Each row of a before or after table is a point. One or more steps were done to the points. Then noise was added and the rows were shuffled. The steps act on columns, c1 being the first. What was done? A step turns or swaps two columns, mirrors them in a line or flattens them onto one, adds a multiple of one to another, or multiplies or shifts one. Angles are multiples of 10 degrees, from the lower column toward the higher: turns from -170 to 170, lines from 10 to 170 but not 90. Use the fewest steps. Two steps may share a column if one is a turn and the other turns, adds or multiplies; they go together, in the order done. Otherwise the lowest column goes first.
(in the rows, 128 means zero)

Before, 9 rows:
[[ 87 178]
 [153 123]
 [147  82]
 [ 37 172]
 [128 122]
 [135 102]
 [ 77  67]
 [ 70 135]
 [106 117]]
After:
[[ 81 135]
 [164 125]
 [117 118]
 [154  77]
 [ 46 176]
 [146 102]
 [100 177]
 [139 122]
 [ 89  62]]
Steps: shift c1 by 10

Before (8 x 3):
[[ 78 116 169]
 [119 198 107]
 [ 77 132 154]
 [105  34  79]
 [199 134 101]
 [124  85  94]
 [123 143  98]
 [116 109  73]]
After (8 x 3):
[[198 119 105]
 [ 32 104  81]
 [133  78 158]
 [115  80 168]
 [ 84 124  92]
 [111 118  73]
 [145 124  98]
 [131 199  98]]
Steps: swap c1 and c2

Before:
[[100  92 103 124]
 [ 90 145  80 133]
 [178  93 101  73]
 [139 156 195 125]
 [ 99 114 179 146]
 [104 183 164 171]
 [195 184  82 173]
 [162 162 115  77]
 [136 174 188  66]
 [ 62 165 210 167]
 [110 164  74 148]
 [ 90 162 178 166]
 [134 111 166 110]
 [ 78  93 154 146]]
After, 14 rows:
[[204 131 191 167]
 [ 98  44  59 171]
 [144  85 169  63]
 [161 106  54 147]
 [134 175  84 126]
 [ 68 135  76  70]
 [151 181 133 150]
 [181  94 144 173]
 [146 157 160 144]
 [109 138 145 111]
 [169 133  60 135]
 [180 117 157 167]
 [114  82  92  77]
 [135 100 172 122]]
Steps: turn c1 and c2 by -150 degrees; shift c3 by -20

Before (14 x 6):
[[157 194 142 197 130 107]
 [ 95  78 174 157 150 104]
 [115  93  68 148 117 158]
 [162  71 150 109 154  96]
 [109 177 177 105  64 106]
 [107 109 149 119  70 159]
 [180  95 140 209 129 127]
 [103 172 178 110  55 126]
 [ 84 162 130 136 133 106]
 [103 112  85 162  69 175]
 [188 157 108 157 154 218]
 [178 170 176  99  87 167]
 [150 107  73  84 145 167]
 [145 181 168 141 120 139]]
After, 14 rows:
[[134 197 143 189 131 105]
 [166 156 108 156 152 188]
 [ 68 137 130 159 134 100]
 [ 82 163  86 110  70 237]
 [ 75 158 173  78 151  83]
 [139 108 153  72 153  67]
 [129  84  72 106 146 148]
 [160 207 138  94 130 123]
 [ 86 119 147 110  70 215]
 [ 92 146  66  93 114 163]
 [ 84 103 179 179  64 165]
 [ 82 108 177 170  56 197]
 [155  99 179 164  91 204]
 [125 143 169 178 124 150]]
Steps: shift c1 by -20; swap c2 and c4; add -1 times c5 to c6
